Rows are points. Before rounding, the points of a table are all equally far from one centre. They may lie mostly on one side of it. Where is the centre, to within rounding?
In the rows, 128 means zero.

Points, 6 rows:
[[130 127 133]
 [132 209 151]
 [118 174 174]
 [133 220 102]
 [ 92 223 153]
 [144 196 147]]
Centre: [ 96 174 118]

Points (12 x 8):
[[172  77 149 172  84 130 186 119]
 [207 105 104 190 113  95 201 137]
 [172 173  94 223  71  92 155 155]
 [155  96  87 209 183 157 173 142]
 [185  88 123 130  87  91 192 139]
 [207 134 107 214 116  92 189 147]
 [182  91  87 144 139  71 198 168]
 [203  96  64 179 113 148 175 161]
 [205  96 125 177 109 128 198 128]
 [205  81 130 169 148 126 164 138]
 [204 104 123 190 113  91 203 153]
 [211 122 104 190  90  75 162 166]]
Centre: [131 128 106 170 120 116 156 152]

Points:
[[ 50  87 159 113  68  84 157  39 105 141 139]
 [121  83 154  28  96 108 135  95 169  82  77]
 [ 75  82  95  92 106  78 144 120 105  80 139]
 [ 76  29 152 117 155  74 171 118 131 163 133]
 [106 156 156  99 133  91 238 107  83 171 125]
 [161 101 172  40 142  69 183 128  79  99 124]
 [ 88 129 198  85 140  58 210  85 131  99 112]
 [ 93 142 142  57 100  72 208  72  95 105 132]
 [ 91 120 155  46 164  93 193  67 163  96 119]
 [ 69  91 147  74 130  78 205 128  80 158 156]
 [131 127 118  35  99 136 179  88 175 129  63]
 [ 40  90 200  73 124 174 159  54  78  96 119]
 [ 66  61 149  99  70  83 162  77 115 133  51]
 [ 62 152 163  82  72  83 169 111  96 114  66]
 [ 67  85 190  39 153 121 197  98  84  89 126]
 [146 160 109 105 113  96  86  44 129 120 131]
 [ 42  95 167  86  96 131 188  78  38 121 124]
 [ 75 108 180 114  85  61 123  56  63 125  88]]
Centre: [124 105 164 109 120 139 149  99 114 134 115]

Points:
[[111 189 108 121 123 135 110 210 130 175 143 214  86 139 121  79 217  92]
 [116 152  61  79  85  93 139 199 132 147 130 218  93 142  82  71 208 112]
 [132 183  71 123  78  95  97 193  91 139 142 207  87 137  62  85 181  76]
 [121 163  90 130  89 110 143 228 172 157 147 217 139 110  95  76 201 101]
 [ 91 188  96  95  78 106 149 166 125 173 154 184 105 172  58  57 196 111]
 [ 99 181  81 122 127 108 166 186 138 150 147 209  94 153  43  80 206 121]
 [107 148 110  91  84 108 130 195 122 147 109 230 126 154  59 115 204  80]
 [151 163 109  97 120  94 136 177 141 158 146 195 131 135  70  27 207  80]
 [131 180  78 107 105 121 143 220 101 125 151 209  81 138 115  60 200 103]
 [147 195 100 110  95 137 143 206 138 138 122 198 125 167 108  46 200 115]
 [137 182 112 102  89 119 154 217 146 137 128 213 111 156 106  84 211  83]
 [124 181  99 109  83 118 126 191 139 143 105 212  82 155 117  43 196  96]
 [136 199 111  72  89  99 145 183 165 153 129 208  89 117  89  86 169  85]
 [141 177  98 112  94 113 162 195 144 134 143 213 133 162  91 100 233  87]
 [122 174  70  90 138 124 137 212 123 164 146 206 101 157 136  73 197 119]
 [120 197  94  89  99  82 140 203 147 156 143 185  99 138  93  89 249  92]
 [124 177  78 113 125 118 173 198 143 124 165 194  72 155  64  88 155 125]
 [141 141  56 113 101 120 145 202 119 151 100 180  75 148  52  52 201 106]
 [132 170  94 109  73 134 167 224 141 136 122 211  80 112  89 117 200  91]
 [141 173  93 141 117 133 173 202 157 174 117 192  88 138 119  47 205 104]
 [109 199 118 110  73 104 153 201 159 139 145 213 112 147  96  70 205 104]
 [129 195  91  96 108 113 150 209 168 126 152 197 104 144  73  88 207  96]
 [177 188  87 113 123  97 141 171 111 166 151 167 106 172  95  74 198  59]
 [148 165 123  73 111 112 141 191 163 141 159 177  88 121  48  58 186  85]]
Centre: [122 142 118 130 108 105 128 160 115 143 127 142 116 113 104 107 179 129]
